Each row of a before or after table is a point. The points were changed in one or more steps. Then noise was added and the rows were shuffled. The steps act on how far a point lies along the listed directions, d1 being the first. What was done? A step turns or swaps two directions, mirrors them in a line or flattens them onto one, adds a multiple of one to another, or multiplies one. Angles are multiples of 10 degrees, from the lower direction toward the higher: turns from -170 to 170, lines from 10 to 170 but not 90. Use the fewest steps. Two steps may share a direction if one is a turn and the other turns, adds or multiplies; they go together, in the order done. Otherwise the lowest direction goes first.
In the rows, 128 means zero.

Directions:
(1): [168 133 154]
(2): [108 105 164]
(3): [111 169 145]
Before:
[[101 137  88]
 [171 157 115]
 [108 114  79]
 [134 136 119]
 [170 146 130]
 [126 124 131]
 [130 132 116]
 [144 117 148]
 [143 126 135]
 [116 117  98]
 [149 131 111]
 [139 145 103]]
After:
[[190 184  61]
 [131 127  86]
 [176 165  94]
 [135 131  60]
 [131 105 160]
 [139 141 103]
 [162 147  82]
 [127 156  69]
 [144 146 105]
 [139 124 134]
 [122 120 139]
 [160 168  65]]
Steps: multiply d1 by 0.7; multiply d2 by 2.5

Directions:
(1): [110 122 117  73  97 116 169 111 145]
(2): [154 107 168 158 107 120 173 151 140]
(3): [114 129  97 158 101  75 133 127  91]
(4): [150 131 120 149  79 159 115  79 133]
Before:
[[125 141 107  95 136 134  97 102 113]
 [ 99 134 118 100 112  71 194 141 113]
 [103 150  89  61 104 153 125  67 162]
 [102 107 154 116 126  79 195 158 147]
 [112 137 131  99 146 132 114 117 136]
 [133 122 126 106 160 163 136 130 147]
 [145 108 146 164 162 106 140 179 119]
 [124 107 154 132 142  66 165 193 121]
 [117 126 139 194  63  95 188 123 108]
 [114 138  86  99 129 144 107  90 131]]
After:
[[130 127 114 120 148 151 134 130 136]
 [103 114 142  95 116  90 190 140 155]
 [ 94 158  77  71 121 144 104  74 141]
 [115 128 150 158  74 119 192 120 133]
 [149 101 151 158 145 118 149 170 129]
 [128 112 151 114 130  87 165 173 133]
 [ 97 134 115  83 122  98 177 128 123]
 [110 138 122 110 141 127 111 119 125]
 [128 141 110 110 146 135  89 110 109]
 [119 139  82 110 140 142  94  99 125]]
Steps: turn d1 and d2 by -20 degrees; multiply d3 by 0.4; multiply d4 by 0.7

Directions:
(1): [142  93 117  91 107 145 171 126  79  85  98 129 121 121]
(2): [112 143 165 140 150 140 139 168  96 105 164 158 100 171]
(3): [109  99 126 135  96 144  67 123 138  88 120 166 157 148]
(4): [ 83 157 142 115 164 160 145 133 155 112  85 152 139  93]
Before (8 x 14):
[[105 143 141 142 156 143  96 143 151 118 123 148 139 142]
 [151 117 145  66 145 173 238 161  32  57 101 122 109 135]
 [135 102 140 113 105 149 143 125  91  92 139 155 128 133]
 [132 137 157 167 142 120  91 155 115 114 169 130 114 174]
 [162 110  92  91 103 132 115  96 159 169  76  96 160  69]
 [123 147 154 145 125 146  95 148 137 115 176 147 111 160]
 [106 134  97 147 127 111  91 124 162 167 154 125 135 133]
 [142 163 130 138 153 104 136 130 147 162 149 113 110 113]]
After:
[[113 202 157 184 175 111  60 139 209 187 179 122 164 150]
 [143 118 128 111 116 133 147 131 107  97 124 139 115 127]
 [136 130 158 148 145 134 131 160  90  93 150 130 106 162]
 [121  96  95  98 111 138 159 132  92 105 122 132 116 129]
 [127 152 149 150 135 127 105 121 153 161 163 139 136 128]
 [128 128 139 118 147 144 141 147 110 103 118 132 122 143]
 [165 104  90  85  96 136 115  94 149 160  74  98 157  74]
 [132 142 154 123 127 155 134 154 107  98 161 141  97 150]]
Steps: mirror d1 and d2 in the line at 100 degrees; multiply d3 by 0; multiply d4 by 0.4

Directions:
(1): [ 69 159 146 115 136 127 158 116 159 141 180 120 145 140 135 106 153 137
 114 159 141 167 134 191]
(2): [162 169 113 128 173 109 127  94 145 157 127 112 148 183 149 184  91 101
 134 122 114 146 149 130]
(3): [153 125 108 147  70 156 162 131 107 183  98 157 131 147 168  96 103 124
  93 158 135 141 150 138]
(4): [137  89 133  73 164 157 159 155 164 147 100 134  71 147 127 154 142 111
 124 159 147 135  93 129]
Before:
[[117 115 150  75 173 159 141 155 162 134 130 131  88 116 144 152 144 105
  114 148 140 139  98 139]
 [146 129 123  93 196 114 111 130 156 114 101 101 108 131  93 167 139 104
  145 135 135 122 111 118]
 [168 151 111 171 141  90  58 106  81  69 135 114 169  88  91 148 101 132
  168  51 101  92 146  69]
 [164 139 115 176 118 112  77 125  74 103 105 118 135 108 112 146  88 131
  157  97  98  95 138  48]
 [153 154 107 169  83 142 104  99  75 152 113 129 166 143 152 103  86 146
  120 102  97 133 167 115]
 [143 169 113 170 125  94  79  94 100  98 132 101 184 131 128 165  96 122
  141  88  95 112 168 108]
 [149 149 120  96 165 164 171 109 173 185 117 124 128 187 182 175 120  97
  116 157 129 169 132 164]
 [115 122 117 145  96 132 111 129  90 110 123 141 146  97 130  93 124 122
  140 108 114 109 137 122]
 [132 108 108 148  68 154 152 142 108 123 117 147 119 121 130  86 142 142
  119 132 131  96 151 106]
 [162 102 123 140  88 146 122 135 101 145  89 142 128 119 142 100 106 123
  115 118 120 112 138 107]]
After:
[[132 142 121 111 117 178 185 118 158 197 119 141 133 170 193 130 127 111
   95 173 137 173 138 181]
 [152 144 116  95 193 119 128 119 161 143  98 105 113 155 114 172 124  95
  134 150 136 136 124 133]
 [152  85 130 126  96 150 120 148 107 128  91 142 116 104 127  99 122 128
  120 118 126 107 123 104]
 [154 125 108 164  68 155 103 119  66 140  98 140 143 122 143  87  98 151
  121 102 104 115 153 100]
 [120  97 118 137  87 148 140 150 116  95 122 140 109 105 109  90 158 145
  133 122 132  87 134 100]
 [169 156 101 173 110 110  91 104  90 121 101 114 172 143 140 164  80 113
  131  97  97 109 171  95]
 [108 134 150  79 175 153 145 148 168 139 146 127 102 122 150 150 146 105
  111 154 138 150 108 156]
 [181 125 110 158 128 122  89 134  82 116  84 123 116 118 118 157  83 122
  154 105 102  94 131  42]
 [206 145  97 161 153 100  70 107  88  97 104 121 154 117 108 175  79 113
  163  61 101  93 150  59]
 [120 116 120 135 112 126 102 133  96  98 121 138 139  92 119 106 129 118
  149 100 111 102 128 112]]
Steps: turn d1 and d4 by -20 degrees; turn d2 and d3 by 40 degrees
